Each row of a before or after table is a point. The points were changed in one or more steps. Then noise was added and the rows were shuffled. The steps act on columns, c1 being the first. What was done? A step turns or swaps two columns, mirrors them in a line or flattens them onto one, adds a multiple of one to another, or multiplies or shifts one. Angles are multiples of 10 degrees, from the lower column toward the higher: turns from -170 to 170, lines from 10 to 170 but not 90. Use the fewest steps. Two steps may share a column if one is a turn and the other turns, adds or multiplies; they go together, in the order done. Otherwise the lowest column goes first.
In the rows, 128 means zero.

Before, 8 rows:
[[154 118]
 [141 100]
 [ 95  78]
 [ 68 111]
 [125 135]
 [153 153]
 [125 143]
 [130 124]]
After (8 x 2):
[[123 143]
 [  9 111]
 [ 62  77]
 [155 100]
 [132 124]
 [178 153]
 [122 135]
 [180 118]]
Steps: multiply c1 by 2

Before (12 x 3):
[[ 98  95  79]
 [ 44 166 170]
 [ 76 193 204]
 [161 167  94]
 [140 100 127]
 [186 218 106]
 [ 80 159 100]
 [171 152 135]
 [171 147 136]
 [ 71 157 110]
 [143 156 140]
 [118 197 177]]
After (12 x 3):
[[196 193 165]
 [173 167 105]
 [109 168  72]
 [ 99 127 125]
 [190  44 108]
 [202 156 198]
 [123  87 129]
 [137  78 141]
 [196 111 173]
 [150  85  89]
 [170 161  96]
 [150 103 134]]
Steps: turn c1 and c2 by -110 degrees

Before:
[[140 145 144  89]
 [ 98 104 149 100]
 [ 68 137 163 119]
 [115  88 137 121]
 [135 154 122 180]
 [ 83 121 204 120]
 [181 103 127 134]
 [173  96 156 157]
 [ 72 120 137 139]
 [141  62  66 100]
 [123  60 125 105]
 [127 130 153 173]]
After (12 x 4):
[[ 11 140  96 121]
 [ 66 142 127 100]
 [ 42 176  70 121]
 [123 165 106 174]
 [150 107 106  89]
 [117 166 172 107]
 [103 160 150 120]
 [140 128 116 178]
 [155 124 220 102]
 [235 150 144 138]
 [ 15 146 129 140]
 [219 187 129 154]]
Steps: multiply c1 by 2; turn c2 and c3 by -140 degrees; add 0.5 times c4 to c2

Before (10 x 8):
[[116 161 160 145 144 144 153 105]
 [167 116 158 117 151 116 104 130]
 [125 145 153 108  79 170 112  80]
 [118 150 171 146 140 107 176 137]
 [249 109  83 127 136 130 123 121]
 [127  89  86 108 132 107 163 112]
 [145 124  28 114  81 112 103 131]
 [121 134 119 115 151 150 139 137]
 [116 109  53 154 116 117 123  92]
 [107 135 158 180  77 185 133 134]]
After, 10 rows:
[[122 109 205 155 118 112 184  92]
 [123 134 127 116 151 103 199 137]
 [118 137  79 178  77  86 192 134]
 [129 147  91 110  84  94 172  79]
 [144 116 103 117 151 147 163 130]
 [135 125 230 116  82 111 163 131]
 [129  89 174 107 134 136 224 112]
 [176 107 169 124 138 112 184 121]
 [123 151  94 145 141 163 234 138]
 [122 163  93 146 143 122 214 106]]
Steps: multiply c1 by 0.4; turn c3 and c6 by 160 degrees; shift c7 by 60

Before (14 x 9):
[[ 81  96  68  84 176 130  68  88  27]
 [155 179 144 100 157  83 141 102  55]
 [ 83 179  70 141 152 157 106  84  55]
 [107 155 189 120 137 169 116 125 116]
 [151 170  98 117 193  57 182 164  42]
 [172 166  94  79 158  57 216 166 104]
 [152 231 122  92 180  32 170 142 120]
 [ 83 150 138 161  51 131 101 134 119]
 [128 169 128 137 153 151  74 150 111]
 [113 158  80 111 106  81  81  90  71]
 [ 82 166 166 140 104 155  44 168 132]
 [120  73  76 177 154 116  83  63  82]
 [116 165 126 100 121 221  47 112 125]
 [ 46 158 179 138 112 158 102 128 189]]
After:
[[102 189 111  96 115 128  63 152  57]
 [147 111 225 195  77 157 120 176 105]
 [ 96 148  80 124  81 184  54  75  27]
 [121 152  91 113  99  77  74  50  78]
 [ 95 115  38 103 163 120 153 181 129]
 [129 133  75  91 115 128 116 176 118]
 [ 73 143  91  92 157 128 178 153 187]
 [145 165 173 202  53 137 132 223 118]
 [149 176 138 169  81 144 147 156  60]
 [121 163  55  58 168 187 109 157 124]
 [124 172  90 184 134 128  75 136  73]
 [111 148 109  87 136 149 186 152 120]
 [ 97 130  98 146 205  92 136 151 114]
 [148 114 191 175  37 124 100 193  41]]
Steps: multiply c1 by 0.7; turn c2 and c8 by 60 degrees; mirror c3 and c7 in the line at 50 degrees; turn c5 and c6 by -160 degrees; turn c4 and c6 by -110 degrees

Before, 13 rows:
[[ 71 132  86 167 100 128 135 131 100 141  80]
 [ 58 112 207 102 160 113 156 132 147  63 148]
 [136 169 135 173 249  93  68 119 132 132 151]
 [138 169 127 178 182  44  97 123  86 160 107]
 [112 123 155  88 165 139 164  89 112 129  91]
 [124  80 156 147 109 124 149 158 210 119 132]
 [117 101 163 112 100 155 182 153 143 104 196]
 [ 96 128  70 174 115  99 124  63 133 148 125]
 [152 196 125 185 150 104  69  93 116 114 101]
 [ 95 157 218 126 188 121  78 133 152 159 163]
 [ 89 109 146  42 115 129 145 165 178  93 160]
 [120 113 111 164  85  69 100  86 112 144 107]
 [126 242 153 171 216  64 112  97 140 157 127]]
After:
[[117 101  87 157 102 152 183 111 115  93 196]
 [121 117 173 204  86  67  99 123 144 133 105]
 [130 239 145 210 214  63 118  93 119 149 126]
 [108 128 219 214 116  96 121 149 122 141 125]
 [133 167 133 209 249  94  68 117 122 122 152]
 [144 193 158 222 153 105  69 113 142 107 105]
 [106 154  80 169 190 118  80  52 102 148 168]
 [111 125 151 128 162 143 165  85 146 120  91]
 [ 79 114  86 141 161 108 155  64 107  53 148]
 [108 110  84  80 117 130 150 131  75  83 162]
 [126  78  86 186 113 127 152 113  46 104 131]
 [134 172 135 219 183  42 101 124 175 149 107]
 [ 88 133 147 211 101 130 136 166 156 129  75]]
Steps: multiply c1 by 0.7; mirror c3 and c8 in the line at 120 degrees; shift c4 by 40; multiply c9 by -1; shift c10 by -10

Before, 9 rows:
[[122 100  99 106 179 110 153 136 120  64  90 167  83 118]
 [189 174 172 153  97  94  91 121 106  91 185 134  43 104]
 [174 199 176 156 113  30  99 111 184 175 141 148 125 158]
 [ 88 130  98  92 136 171 138 193  84  49  61 143 137 104]
 [137 163 220 179 148  70 132  70 182 135 154 207 204 144]
 [164 176 190 228  89  39 170  85 177 159 142 160 137 115]
 [144 131 108 145 146 147 155 189 117  46 136 133  94 184]
 [145 121 170 118  83 138 121 152 168 124 166 139  37 113]
 [139  52 135 119 126 117 124 215  70  48  95 150  99 152]]
After (9 x 14):
[[165 197 196  79  92 108  35  92  66 154 220 165 140 120]
 [177 210 167  95 109  33  56 114 105 171 148 146 126 153]
 [ 84  97 100 209 143 184 156 190 155  49 124 138 137 111]
 [127 103  99 176 179 142 101 136 114  62 129 171  77 115]
 [184 174 169  71 102 106  97 126 166  90 136 132  49 110]
 [142  96 105 112 146 154 135 184 117  48 148 128  99 167]
 [145   6 143 163 118 163 104 215 181  52 125 155  94 143]
 [143 110 168  91  83  94 147 151 101 122  98 130  43 116]
 [136 193 221  83 152  85  81  72  85 132 166 205 210 148]]
Steps: add -0.5 times c8 to c2; turn c4 and c11 by 110 degrees; turn c7 and c9 by -140 degrees; turn c6 and c7 by 70 degrees; multiply c14 by 0.7

Before (8 x 18):
[[159 156  69 118  43 166  73 113  83 137  86 121 175 136 156  90 110 161]
 [196  97 163 112 103 136 141 161 142 196 121 191 201  67 125 204 121 125]
 [162  87 197 137  74 105 159 173 136 150 148 175  91  85 107  94 114 116]
 [184 202 165 122 147  98 168 126  87 137 160 120 135  81 179  92  64 156]
 [101 110  98 191 148 101 149 108 121 116 150 112 148 136 119 147 101 162]
 [157  49 109  54 105 133  91 168 137 108 130 249 151 140 143 135 149 162]
 [115  91 131 175 108  70  38  41 146  98  96 158  98 151  82 154 119  90]
 [188 147 128 122 119 137 192  82 154  95  83  46 200 101 138 156 126 218]]
After (8 x 18):
[[182 116  91 112 107 136 137 158  83 195 117 190 241  73 128 203 124 123]
 [154 163 124  50  98 134  89 170 116 110 133 250 189 119  99 136 151 146]
 [155  96  63 137  77 105 164 177 103 147 151 177 134 102 135  96 117 105]
 [136 139 119 180 113  70  40  42 149  99  94 153 137 162 157 156 123  81]
 [134  80 115 117 148  97 167 129  57 132 165 124 180 147 111  94  63 186]
 [105 149 147 188 150 104 145 111 143 118 153 115 191 164  89 146 100 125]
 [111 160 182 116  49 168  71 114  74 134  93 121 214 147 101  85 111 163]
 [185 120 129 118 118 134 190  87  99  92  82  47 239 102  42 157 129 154]]
Steps: turn c1 and c9 by -50 degrees; multiply c2 by 0.4; turn c2 and c3 by 140 degrees; shift c13 by 40; add -1 times c17 to c14; turn c15 and c18 by 80 degrees

Before (13 x 20):
[[107  93 157 150 139 133 144 106 104 169 155 172 196 111 173 124 117 158
   77 104]
 [165  72 155 149 114 128 165 112 121 174  97 192 201 146  71  93 134 100
   78  91]
 [156  86  91 130 109 140 144 126 123 137 184 197 166  61  75  78 146 189
  153 114]
 [ 95 163  87  54 125  93  99 144  83 179 112  89 148 126  57  46 102 166
  187 131]
 [109  59 101 128 147 112 162 105  84 166 162 120 179 127  22 136 144 208
  106 135]
 [137 110 188 135 137 192 108  47 128 136 124 195 169 132  66 116  65 170
  132  99]
 [ 79  74 128 101 120 121 126 127  93 217 185  88 107 115  44  76 100 116
  206 139]
 [ 81 111 158  38 145 154  98 135  96 222 157 131 135  98  37  79 169 160
  138 104]
 [153 102 178 148  80 115 114  65 131 147  93 164 106 182 117 158 165 142
  113  47]
 [109 151 179 215 127 172 171 154 148  99  57 214  98 210 123 181 139  98
   64  17]
 [162 159  77  68 179 135  54 166  99 215 201  32  68 181  31   9 134 155
  181 158]
 [139  82 192 167 124 175 141 114 136  74 103 113 185 155 101 142 178 117
  123  65]
 [140 122 166 154  96 210 136  98  33 123  94 214 145 201 128 150 139 108
  117  50]]
After (13 x 20):
[[ 83 114 162  39 218 149  98 133 152 150 145 129 140  98  38  79 171 162
  151 102]
 [ 80  73 129 103 200 121 125 129 210 167 166  83 110 112  45  76  94 119
  117 135]
 [141 127 164 157 107 211 131  94 167 146 106 214 142 204 127 148 134 106
  215  48]
 [105 146 178 211 100 171 170 157  65 117  82 215  95 208 124 179 143  99
  148  17]
 [155  88  90 130 130 144 145 128 155 142 165 197 166  59  73  75 149 185
  118 113]
 [110  94 155 150 171 128 144 105  93 133 149 175 195 111 178 126 117 155
  171 100]
 [132 114 191 134 138 189 110  45 132 132 123 191 170 133  64 115  68 174
  126  99]
 [161 156  76  66 228 137  57 164 188 128 179  28  69 179  31   8 137 152
  129 160]
 [110  53 101 127 176 108 164 108 129 131 152 124 180 125  22 133 145 212
  174 136]
 [139  83 192 166  78 173 145 115 118 112 108 110 190 155 103 141 179 113
  127  68]
 [155 102 178 152 121 112 115  62 108 168 105 164 106 180 121 153 163 139
  132  49]
 [ 94 161  86  56 170  93 103 140 198 150 119  93 151 123  57  48  99 166
  134 131]
 [165  74 158 151 161 129 171 114  89 152 109 190 202 147  70  93 136 100
  159  91]]
Steps: turn c5 and c10 by -60 degrees; multiply c10 by 0.7; turn c9 and c19 by -120 degrees; multiply c11 by 0.7
